Each row of a before or after table is a point. One or more steps were done to the points. Then noise was added and the rows were shuffled. The steps act on columns, c1 being the first. What was done? A step turns or swaps two columns, mirrors them in a line or flattens them onto one, adds a multiple of one to another, or multiplies or shifts one. Angles are multiples of 10 degrees, from the lower column toward the higher: turns from -170 to 170, lines from 10 to 170 but not 90. Use the fewest steps. Two steps may share a column if one is a turn and the other turns, adds or multiplies; they go together, in the order done. Otherwise the lowest column goes first.

Before (13 x 2)
0.16; -0.33
-0.10; -0.32
-0.22; 0.05
-0.31; -0.53
-0.32; -0.02
-0.31; -0.17
0.33; 0.07
0.10; -1.07
-0.33; -0.65
-0.42; 0.02
0.35; 0.34
-0.17; 0.33
0.50; -0.10
After (13 x 2)
-0.73; 0.02
-0.68; 0.36
-0.96; 0.01
0.03; -0.07
-0.81; -0.17
-0.16; 0.30
-0.39; -1.08
-0.84; -0.65
-0.32; -0.29
-0.18; 0.04
-0.80; -0.56
-0.60; -0.34
-0.80; -0.06
Steps: shift c1 by -0.50

Before (11 x 6)
0.29; -0.09; 0.70; 0.17; -0.66; 0.60
-0.63; 0.38; -0.32; 0.33; -0.17; 0.09
-0.37; 0.40; 0.10; 0.05; 0.50; 0.20
0.24; 0.11; 0.48; 0.50; 0.19; -0.08
-0.11; 0.01; -0.17; 0.70; -0.27; -0.08
-0.40; 0.52; -0.30; -0.21; -0.08; -0.27
-0.05; 0.57; 0.79; 0.44; 0.19; -0.40
-0.45; 0.32; 0.39; 0.69; -0.05; -0.50
-0.35; -0.44; -0.14; -0.07; 0.23; -0.27
-0.05; -0.20; 0.57; 0.29; 0.32; 0.37
-0.42; -0.29; 0.19; -0.26; -0.42; 0.14
After (11 x 6)
0.12; -0.35; -0.12; -0.11; 0.25; 0.56
0.38; -0.33; 0.25; -0.12; -0.41; 0.16
0.17; -0.31; 0.46; 0.47; 0.34; -0.20
-0.04; 0.67; 0.61; 0.70; 0.14; 0.17
0.52; 0.28; 0.02; 0.11; 0.52; -0.01
0.24; 0.47; 0.15; 0.74; -0.11; 0.53
0.29; 0.66; -0.18; -0.30; -0.13; 0.25
-0.02; -0.30; 0.60; 0.34; -0.71; -0.60
-0.24; 0.18; 0.26; 0.57; 0.19; -0.07
0.69; 0.28; -0.45; 0.18; -0.13; 0.15
0.01; 0.02; -0.40; 0.63; -0.28; 0.07
Steps: turn c2 and c6 by 20 degrees; turn c1 and c6 by -150 degrees; turn c3 and c4 by 20 degrees

Before (11 x 11)
0.50; 0.21; 0.26; -0.51; -0.68; -0.44; 0.10; 0.09; 0.54; -0.07; -0.52
0.36; 0.12; -0.16; -0.06; -0.24; -0.38; -0.12; 0.08; 0.54; -0.16; 0.22
0.61; 0.36; -0.46; 0.06; 0.59; 0.01; 0.23; -0.46; -0.67; 0.56; 0.26
0.21; 0.49; 0.51; 0.00; -0.26; -0.04; 0.02; 0.49; 0.48; -0.08; -0.23
0.33; 0.34; 0.07; -0.49; 0.69; -0.16; -0.23; -0.32; -0.31; 0.57; 0.50
0.17; -0.22; -0.06; -0.18; 0.25; 0.07; -0.08; 0.06; -0.10; 0.76; 0.15
0.22; 0.16; 0.06; -0.58; -0.47; -0.30; 0.24; 1.19; -0.87; -1.07; -0.35
-0.07; 0.16; 0.02; -0.03; 0.39; -0.54; 0.26; -0.23; -0.32; 0.44; 0.18
-0.05; 0.11; 0.21; -0.47; -0.15; 0.20; 0.33; 0.00; 0.39; -0.19; 0.01
-0.29; 0.57; -0.39; -0.41; 0.09; 0.04; -0.14; 0.01; -0.53; 0.60; 0.23
0.18; 0.13; 0.45; -0.12; -0.81; -0.10; -0.26; -0.19; -0.04; -0.07; 0.03
After (11 x 11)
-0.04; 0.12; 0.22; -0.08; -0.17; 0.16; 0.22; 0.15; 0.42; 0.04; -0.21
0.51; 0.21; 0.27; -0.10; -0.64; -0.45; 0.02; 0.25; 0.56; -0.50; -0.17
-0.26; 0.61; -0.37; -0.06; 0.05; -0.01; -0.26; 0.15; -0.52; 0.15; 0.66
0.21; 0.55; 0.53; -0.16; -0.25; -0.05; -0.07; 0.39; 0.49; -0.20; -0.10
0.60; 0.36; -0.50; 0.15; 0.55; 0.02; 0.12; -0.45; -0.69; 0.15; 0.60
0.35; 0.37; 0.07; 0.01; 0.70; -0.16; -0.34; -0.16; -0.33; 0.40; 0.68
0.12; -0.18; -0.06; -0.08; 0.24; 0.06; -0.17; 0.12; -0.10; 0.00; 0.86
-0.11; 0.18; -0.01; 0.06; 0.41; -0.55; 0.18; -0.23; -0.35; 0.10; 0.42
0.17; 0.18; 0.40; 0.03; -0.86; -0.09; -0.35; -0.13; -0.05; 0.07; -0.09
0.37; 0.07; -0.16; -0.05; -0.28; -0.36; -0.24; 0.07; 0.54; 0.26; -0.14
0.22; 0.20; 0.04; -0.42; -0.48; -0.27; 0.14; 1.24; -0.89; -0.18; -1.08
Steps: flatten c4 and c8 onto the line at 110 degrees; shift c7 by -0.10; mirror c10 and c11 in the line at 50 degrees

Before (10 x 14)
0.33; 0.27; 0.24; 0.02; -0.32; -0.05; 0.15; -0.15; -0.44; -0.36; 0.33; 0.07; 0.44; -0.25
0.49; 0.32; -0.06; -0.11; -0.23; -0.18; -0.06; 0.24; 0.10; -0.12; 0.27; 0.12; -0.08; -0.26
0.11; -0.24; 0.25; 0.13; -0.30; 0.48; 0.04; 0.04; -0.77; 0.00; 0.07; 0.22; -0.37; 0.27
0.09; -0.24; 0.09; 0.39; -0.17; -0.39; -0.09; -0.14; 0.34; 0.02; 0.22; -0.13; 0.17; -0.28
0.30; -0.13; 0.20; 0.06; -0.27; 0.02; -0.01; 0.26; 0.13; -0.12; -0.36; 0.93; 0.43; 0.22
-0.06; -0.34; 0.29; 0.07; -0.06; -0.33; 0.01; 0.30; -0.82; -0.23; -0.01; 0.18; -0.03; 1.54
-0.02; 2.12; 0.31; 0.32; -0.31; -0.22; 0.72; -0.46; 0.09; 0.13; 0.39; 0.05; 0.32; -0.10
0.18; 0.40; -0.09; 0.27; -0.39; -0.14; 0.74; 0.19; 0.12; 0.00; 0.21; 0.05; 0.37; 0.27
0.03; -0.27; -0.58; 0.42; 0.30; -0.17; -0.02; -0.05; 0.31; -0.60; 0.19; -0.10; 0.20; 0.07
0.38; 0.09; -0.16; 0.11; 0.39; -0.01; 0.38; 0.22; -0.18; 0.15; -0.59; -0.02; 0.38; -0.21
After (10 x 14)
0.65; 0.07; -0.23; 0.13; 0.45; -0.28; 0.34; 0.29; 0.33; -0.39; 0.14; -0.05; -0.39; 0.52
0.75; 0.26; 0.01; -0.07; -0.23; 0.10; 0.04; 0.26; -0.09; 0.12; -0.35; 0.13; 0.00; -0.04
0.50; -0.16; 0.21; 0.09; -0.27; -0.35; -0.03; 0.22; -0.09; -0.29; 0.25; 0.90; -0.30; -0.04
0.44; 0.18; 0.18; 0.03; -0.35; -0.27; 0.03; -0.16; 0.50; 0.04; -0.49; 0.06; -0.33; -0.22
0.33; 0.40; -0.11; 0.22; -0.39; -0.11; 0.75; 0.16; 0.10; 0.20; 0.09; 0.07; -0.38; -0.21
0.08; -0.27; -0.64; 0.42; 0.33; -0.06; 0.13; -0.01; -0.31; -0.25; -0.35; -0.04; -0.26; -0.49
-0.01; 2.09; 0.33; 0.20; -0.30; -0.09; 0.71; -0.52; 0.19; 0.36; -0.27; -0.06; -0.34; -0.05
-0.16; -0.35; 0.34; 0.01; -0.14; 0.21; -0.27; 0.30; 0.81; -0.20; 1.08; 0.18; -0.13; -1.17
0.16; -0.23; 0.09; 0.32; -0.13; 0.12; 0.00; -0.08; -0.37; 0.24; -0.33; -0.14; -0.26; 0.06
0.21; -0.25; 0.25; 0.13; -0.26; 0.01; -0.31; 0.00; 0.72; 0.07; 0.20; 0.19; 0.54; -0.19
Steps: multiply c1 by 1.6; multiply c6 by 0.7; turn c6 and c13 by 140 degrees; mirror c7 and c9 in the line at 10 degrees; turn c10 and c11 by -50 degrees; turn c11 and c14 by -130 degrees
